Each row of a before or after table is a point. The points were changed in one or more steps. Then noise was added and the rows were shuffled. The steps act on columns, c1 being the first. Write out the steps. A step turns or swaps two columns, mirrors them in a line or flattens them onto one, adds a multiple of one to another, or multiplies or shifts one. Angles are multiples of 10 degrees, from the lower column toward the higher: turns from -170 to 170, lines from 10 to 170 but not 90. Use the fewest steps. Two steps may share a column if one is a turn and the other turns, adds or multiplies; they go together, in the order done. Otherwise the lowest column goes first.

Before (14 x 2):
[[ 7.7 -2.5]
 [-1.8  0.7]
 [ 0.2 -5.9]
 [-3.1  2.7]
 [ 5.0 -5.1]
 [ 7.2 -6.9]
 [ 5.6 -9.2]
 [ 5.1 -3.7]
 [ 3.3  4.6]
 [-1.3 -0.6]
 [ 4.5  1.7]
 [ 0.4 -0.9]
 [ 2.5  3.3]
 [-0.5  1.4]]
After, 14 rows:
[[-4.7  6.6]
 [ 1.0  0.4]
 [ 1.1 -4.1]
 [-5.9  5.7]
 [-5.3  3.6]
 [-1.0  9.7]
 [-3.6  4.4]
 [ 0.7  0.2]
 [ 0.5  6.9]
 [-7.1  7.7]
 [-3.4 -0.9]
 [-2.1  8.6]
 [ 3.4  2.7]
 [ 3.5 -1.6]]
Steps: shift c1 by -4.0; shift c2 by 5.0

Before (14 x 3):
[[-5.9 -4.1  3.7]
 [-1.2 -2.7 -2.8]
 [ 0.5  2.1 -1.0]
 [ 0.9  4.0 -6.5]
 [ 2.5 -1.1 -5.9]
 [-6.9 -1.1 -0.5]
 [-6.2 -6.0  1.6]
 [-0.2  3.8 -4.8]
 [-4.1 -3.9 -0.5]
 [-3.1  3.3 -2.1]
 [ 0.1  2.9  2.1]
 [ 0.9 -1.9  2.9]
 [-4.0  1.5 -4.2]
 [-6.7 -3.5  0.8]]
After:
[[ 5.6 -0.5 -6.3]
 [-4.0  3.3 -0.6]
 [-3.3 -4.1 -6.9]
 [10.6  1.7 -1.8]
 [ 1.0 -5.9 -6.6]
 [ 2.7 -3.9 -6.3]
 [ 1.9  2.0  0.5]
 [ 6.0  3.5 -2.6]
 [-6.3 -2.4 -0.7]
 [ 3.6 -4.1 -3.2]
 [11.8  4.0  2.9]
 [ 9.5 -0.8  4.6]
 [ 5.6 -2.5 -0.3]
 [ 9.0  3.8  1.2]]
Steps: turn c1 and c3 by 110 degrees; multiply c1 by 2

Before:
[[-7.0  8.7  1.3  1.5]
 [ 0.2  1.7 -2.6  2.3]
 [ 8.4 -2.5 -0.9  4.3]
 [-4.8 -2.4 -6.3 -2.1]
 [-6.9 -2.3  2.6  3.6]
 [ 4.3  1.2  3.6  2.2]
 [-0.9  2.1 -2.9 -2.2]
 [-0.5 -2.7  3.2  3.0]
 [-4.4  0.1  5.1 -0.2]
 [ 6.1 -4.5 -3.6 -1.2]
 [-5.8  7.1 -5.9  3.0]
 [-0.1 -6.2 -7.8  1.0]]
After, 12 rows:
[[-3.5  6.3  5.1 -0.6]
 [-0.8 -9.0  3.6  2.1]
 [ 6.1  6.6 -0.3  6.3]
 [-5.0 -1.1 -3.2  7.9]
 [ 7.7  8.2  2.0 -0.6]
 [-1.0  4.7  2.7 -4.5]
 [-3.1  3.4 -4.9  3.8]
 [ 2.5  1.4 -3.4  1.2]
 [ 2.7 -0.3  0.6  4.0]
 [ 1.2 -3.6  3.8 -2.0]
 [-3.5 -6.5 -2.9  1.9]
 [-2.3 -0.2  3.9 -1.3]]
Steps: turn c1 and c2 by -80 degrees; turn c3 and c4 by -60 degrees

Before, 14 rows:
[[  4.3  -4.7   3.2  -2.1   2.6   0.4]
 [ -5.5  -2.6   1.9   2.0   5.1  -1.0]
 [ -3.2  -0.5   0.3  -1.5  -2.9  -6.1]
 [ -2.9   1.8  -3.3  -3.5   6.7   6.6]
 [  0.3   0.3  -2.8  -2.2 -11.6   0.1]
 [ -9.3  -5.7  -2.3  -3.7   0.1   1.5]
 [  3.6   4.2   4.4  -4.1   2.6   0.4]
 [ -0.3  -0.2  -0.5   4.2  -4.8  -1.6]
 [ -5.1  -4.6  -4.0   4.3  -3.6  -1.5]
 [  1.1   5.9   6.0   1.5   3.1   2.1]
 [  0.3  -3.5  -5.1  -4.9   5.4   2.3]
 [  2.8   5.8  -3.0  -0.7  -4.6  -2.5]
 [-11.5   7.7   1.4   7.7   2.8  -1.6]
 [  4.1   0.4  -1.9   3.7  -1.6   1.2]]
After (14 x 6):
[[  5.0  -0.4  -3.2  -2.3  -2.1   1.7]
 [ -1.5   0.3  -3.9  -0.6  -4.9  -1.8]
 [ -7.2  -6.4   3.6  -1.8  -0.3   0.8]
 [  2.2   1.7   4.7  -3.8   6.6   6.9]
 [  2.3   5.0  -1.8   6.2   3.2   1.7]
 [  2.0  -3.5   4.6  -4.9   4.6   2.8]
 [  4.7  -4.6   2.6   3.4   2.8   0.8]
 [-12.7   8.6  -7.2   1.4   3.1  -1.7]
 [ -6.8  -4.7  -4.7  -3.7  -4.1  -0.6]
 [  0.3  -0.2   3.0  -2.8 -11.7  -0.4]
 [  0.1   5.6   0.8  -2.8  -4.3  -2.4]
 [ -6.2  -2.2  -2.5   1.5   5.6  -1.1]
 [ -7.5   0.0   1.7  -0.4  -2.2  -6.4]
 [  4.0   3.8   3.6   3.9   2.6  -0.2]]
Steps: add 0.7 times c6 to c1; turn c3 and c4 by 90 degrees

Before (10 x 8):
[[-1.9 -4.6 -6.5  0.6 -0.4  2.2 -4.1  0.3]
 [-5.0 -2.9  5.7  5.6  5.1 -0.9  6.4  0.9]
 [ 2.2 -3.1  2.9 -3.8 -6.1  2.0 -4.3  0.3]
 [-3.1 -2.0  8.1 -4.7  1.0 -3.3 -1.0 -5.4]
 [ 4.1  1.2  1.8  3.8 -1.6 -8.7 -1.5 -3.1]
 [-2.1 -5.2 -3.7  1.7 -4.2  3.6 -1.3 -4.6]
 [-9.9  0.9  2.9  6.0  2.2  5.8  0.3  1.1]
 [-4.2 -2.8  0.1  2.0 -4.0 -4.8  0.1 -0.6]
 [ 6.2 -0.7 -4.0 -1.4 -4.0  0.3  5.5  0.4]
 [-1.6  4.4 -7.7 -1.6 -7.8  1.2  5.4  2.6]]
After (10 x 8):
[[  4.1   3.3  -0.5  -3.1   2.0  -8.5   7.8  -7.9]
 [ -3.2  -3.4  -7.4   3.3  -6.4  -3.4   1.5 -10.4]
 [-10.0   4.6  -6.6  -3.2  -8.3   5.2  -5.6  -4.0]
 [ -3.8   2.4  -4.4   1.0   1.4  -4.3   5.1  -6.0]
 [ -4.7   6.0  -3.8   1.1 -10.2  -0.5   7.1  -3.9]
 [ -1.4  -3.0  -0.3  -3.8  10.5   1.4   3.2  -2.2]
 [  6.6  -1.6   4.1   1.1   8.4  -0.2   4.7  -4.5]
 [  1.9  -2.0  -5.3   3.8   4.0   1.7  -6.2  -4.4]
 [ -2.1   2.3   4.2   4.2   3.9   2.0  -6.4  -4.8]
 [ -1.8   3.5  -0.7   4.0   5.4   3.6  -4.8  -9.5]]
Steps: add -0.7 times c1 to c3; turn c3 and c5 by -140 degrees; turn c2 and c4 by -110 degrees; add -1 times c6 to c7; shift c8 by -5.0
